Every row gives one point. Examples show where two turns around zero, p and q, send a point. Where does a point land after both, in the order given? Backwards means that the second turn is done in reverse. Each puzzle has new turns, and all numbers are rounded.
(in the rows, 128 means zero)

Turn p:
[134 114] => [123 114]
[169 130] => [159 101]
[ 81 139] => [102 168]
Turn q:
[103  95] => [108  92]
[145 173] => [139 175]
[136 116] => [138 117]
Where do these land?
p, then q: [112 123] => [112 133]
p, then q: [136  97] => [116  98]
q, then p: [106 160] => [129 167]
p, then q: [101 119] => [101 137]
p, then q: [185 141] => [182 105]

Turn p:
[112 138] => [111 136]
[189 143] => [186 152]
[107 123] => [108 120]
[104 109] => [107 106]
Turn q:
[101 122] => [106 111]
[113 103] => [125  99]
[170 159] => [153 174]
Where do these land?
q, then p backwards: [113  83] => [126  81]
q, then p: [117 162] => [100 151]
p, then q backwards: [153 139] => [155 132]

Turn p:
[112 126  92] => [116  97 106]
[156 122 129] => [156 131 130]
[ 91 173 145] => [ 81 162 112]
[154  90 146] => [160 121 165]
Turn q:
[128 138 167] => [131 152 160]
[146 167 103] => [157 147  93]
[178 154 124] => [184 135 121]
[ 86 101 103] => [ 80 106 110]
[111  86 128] => [ 99  96 142]
[120 122 143] => [118 131 143]
Where do these land?
p, then q: [177 151 104] => [173 108  95]
p, then q: [109 152 112] => [107 124 101]
p, then q: [116  97 174] => [123 161 174]
q, then p: [111 111 122] => [110 114 138]

Turn p:
[154 113 179 117] => [143 100 179 135]
[164 162 118 119] => [162 145 123 163]
[ 90 137  97 144] => [ 96 148  93 118]
[101 102 105 114] => [121 137 115  85]
[171 146 110 147] => [158 118 103 163]
[ 88 106 159 126] => [ 89 121 156 102]
Turn q:
[ 93 115 149 120] => [104 114 120  95]
[120 129 151  83] => [146 125 135  81]
[145 157  61 178] => [136 151  91 206]
[139  94 130 140] => [118 101 148 142]
[117 137 109 117] => [141 128 105 126]
[155 136 167 131] => [123 150 170 119]
Where do these land?
q, then p: [111 138  86 155] => [117 123  76 130]
p, then q: [117  87 164 159] => [106  77 133  98]
q, then p: [163 157 118 139] => [125 122 123 175]
p, then q: [146 136 132 172] => [103 101 121 159]
p, then q backwards: [126 164 126 111] => [148 158 127 145]
q, then p: [112 103 119  83] => [169 118 134  94]
q, then p: [121 110 151  76] => [167 133 165 101]

Turn p:
[144 108 137 133 144 149] => [143 100 127 147 139 125]
[121 123 131  96 127 130] => [125 120 142 108 141 144]
[198 130 131 121 109 110] => [199 140 137 120 110 126]
[124 118 127 134 100 157] => [126 120 115 145 118 162]
[123 102 187 125  94 132] => [125 101 175 146  91 156]
[125 128 121 119 171 144] => [123 114 124 131 169 111]
[ 86 107 135 105 138 135] => [ 89 100 139 112 141 140]
[102 212 132 154 139  92] => [ 94 211 143 138 130  91]
[130 124  52 166 128 103] => [128 145  51 107 110  98]
Turn q:
[104 158 110 120 161 103] => [102 134  93 121 161 149]
[ 79 128 135 142 138 108] => [ 86 114 115 139 121 156]
[150 146 142 104 172 155] => [131 135 156 116 184 120]
[175 152 150  87 123 147] => [142 158 154  98 151  82]
[153  94 123 103  99 154] => [167 119 155 100 103 114]
[143  98 106 159  67 157] => [179 137 142 146  65 134]
[ 76 125 132 167 121 109] => [ 90 118 112 160 100 160]
[144 124 127 141 142  92] => [127 110  99 144 139 108]
Where do these land?
q, then p: [121  97 162 153 146 125] => [109  92 130 145  96 115]
q, then p backwards: [ 77 154 108 153  87 110] => [ 98 141 107 161  67 133]
q, then p: [148 114 149 152 153 170] => [140 109 157 169 118  98]
q, then p: [116 174  98 102 135  96] => [113 154  99  99 175 131]
p, then q: [114  81 145 154 151 151] => [136  76 123 150  98 144]
q, then p: [118 151 104  71  99 117] => [131 156 136  81 161 164]
q, then p: [174 143 100  90 106  98] => [163 159 120  69 140 117]
p, then q backwards: [144 124 110 130 138 135] => [144 127 111 128 136 116]
q, then p: [139 114 176 145 137 151] => [115 114 162 150  98 104]

Turn p:
[116 151 122 113 154 120 143 139] => [133 151 105 118 106 122 110 134]
[162 110 133 131 104 107  84 107] => [136  99 149 105 164 145 142  93]
[126  31 114 137 148 145 134 126] => [ 97 106 148 129 171  51 145 149]
[ 91 108 122 106 113 114 131 147] => [125  97 118 115  96 106 141 141]
[100 123 113 146 137 125 143 123] => [130 122 106 153 123 106 123 131]
[117 107 138 150 119 132  89 121] => [119  86 127 132 158 137 126 131]
[145 147 146 121 129 102 152 151] => [142 144 151 117  97 130 103 118]
[151 155 115 165 120 180 129 120] => [139 157 135 171 160 162 140 149]
[ 81 157 170 112 111 118 146  99] => [ 88 116 105 146  76 154 121 103]
[159 159 122 121 144 147 120 144] => [144 164 132 113 140 153 121 145]
[161 160 114 106 129 118 138 132] => [153 166 133 107 117 142 134 115]
Turn q:
[160 137 130 136 113 125 127 179] => [127 131 163 101 150 106 137 160]
[149 129  81 135 138 132 100 105] => [132 139 108  87 107 141  92 127]
[ 96 123 143 124  76 156 139  89] => [127 138 143 167 112 191 145 118]
[102 104 141 132 148 153 134 104] => [145 112 105 141 128 147 145  93]
[ 81 165 142  85 112 163 117 143] => [ 90 133 143 160 183 161 116 107]
[140 108  98 130 140 100 135 119] => [130 112 104 115  99 116 116 148]
[131  95 141 105 163 120 142  98] => [143  88 112 146 103 113 120  99]
[127 118 105 147 141 112 116 135] => [138 132 100 110 127 119 123 145]
[148 129 140 144 134 101 109 138] => [150 145 132 124 128  96 121 141]
[145 173 159 141 114 119 161 170] => [ 97 151 170 130 144  90 166 141]
Where do these land?
q, then p: [109 107 115 137 130 105 142 135] => [156 126 135 133 124 103 136 145]
p, then q backwards: [138 160 130 129 152 166 102 123] => [ 92 139 101 139 104 138 100 139]
p, then q backwards: [129 109 139 119 117 175 127 108] => [105 152 127 127 106 134 161 153]
p, then q: [164 164 169  99 120 131 103 147] => [122 117 169 137 163 159 114  85]
p, then q: [105 149 122 113 142 154 116  90] => [ 92 128  94 107 132 155 134 125]
p, then q: [ 98 120 121 139 119 132 179 143] => [136 160 134 135 121 123 151 176]
q, then p: [171 132 100 158 146  91 104 130] => [166 121 130  74 103 148 141 114]
q, then p: [140 138 129 147 125 111 123 100] => [148 126 132 133 116 156 141 115]
q, then p backwards: [ 66  85 161 119 138 114 177 142] => [ 78 108  92 165  81 154 117  94]
q, then p backwards: [152 131 103 108 133 114 138 144] => [112 102 150 117 141 125 123 149]
p, then q: [136 114 119 140  86 115  97 145] => [156  86 149 123 113 119 144 118]
